Each row is a point. The points of each table are mixes of a few directions, plus a little noise. Count the directions of each table, and those that both share. Where both have some left over, give the other angles between the two spaces (their principal angles), to ten degrees, smallest first.
In the rows, 128 means zero.

First, 4 rows:
[[118 188 130]
 [137 131 138]
 [149  76 139]
 [109 118 106]]
Second, 4 rows:
[[101 119 161]
 [162 141  87]
 [148 136 103]
 [100 117 164]]
Directions: first 2, second 1, shared 0; angles 80

First (9 x 8):
[[124 138 157 107 136 137 149 116]
 [126 132 141 118 133 132 139 122]
 [124 120 126 114 139 130 161 113]
 [127 130 134 122 131 130 135 124]
 [128 113 101 136 129 123 135 127]
 [125 123 125 122 134 129 146 120]
 [146 131  81 202  86 105   7 189]
 [125 138 153 112 133 135 139 121]
 [126 129 134 120 132 131 140 121]]
Second, 10 rows:
[[125 132 144 112 139 132 146 120]
 [128 128 135 123 139 145 162  79]
 [108 130 155  87 102 117 144 180]
 [144 135 118 148 158 110  71 169]
 [127 120 106 147 101 127 116 128]
 [114 113 104 140  62 128 131 135]
 [138 117  83 177 105 128  92 113]
 [128 137 157 102 160 135 156 112]
 [139 133 129 136 161 135 128 100]
 [127 136 150 107 150 125 133 143]]
Directions: first 2, second 3, shared 1; angles 60

First, 9 rows:
[[126 135 133 124 122 130 123 128 131 127 130 126]
 [166  24  55 183 217  95 206 123  89 137 103 153]
 [104 195 175  92  71 149  78 131 153 122 144 112]
 [134 112 117 136 141 123 140 127 122 129 124 132]
 [138 102 109 142 151 120 148 127 118 131 122 134]
 [117 158 149 112 102 138 105 129 139 125 135 121]
 [111 175 161 103  88 143  93 130 145 124 139 117]
 [137 105 112 140 148 121 145 127 119 130 122 133]
 [121 147 141 118 112 134 114 129 135 126 132 124]]
Second, 11 rows:
[[113 168 156 107  94 141  98 130 143 125 137 118]
 [114 166 154 108  96 140 100 130 142 124 137 119]
 [146  80  94 154 169 113 163 126 110 133 116 139]
 [113 167 156 107  94 140  99 130 143 124 138 119]
 [128 127 127 129 129 128 128 128 128 128 128 128]
 [118 157 148 113 103 137 107 129 139 125 135 121]
 [118 156 148 113 104 137 107 129 138 124 135 121]
 [118 154 146 114 105 136 108 129 138 126 134 122]
 [172   7  43 193 231  90 218 123  83 139  99 156]
 [127 131 130 127 126 129 126 128 129 127 128 127]
 [140  96 105 146 156 117 153 126 116 131 121 135]]
Directions: first 1, second 1, shared 1
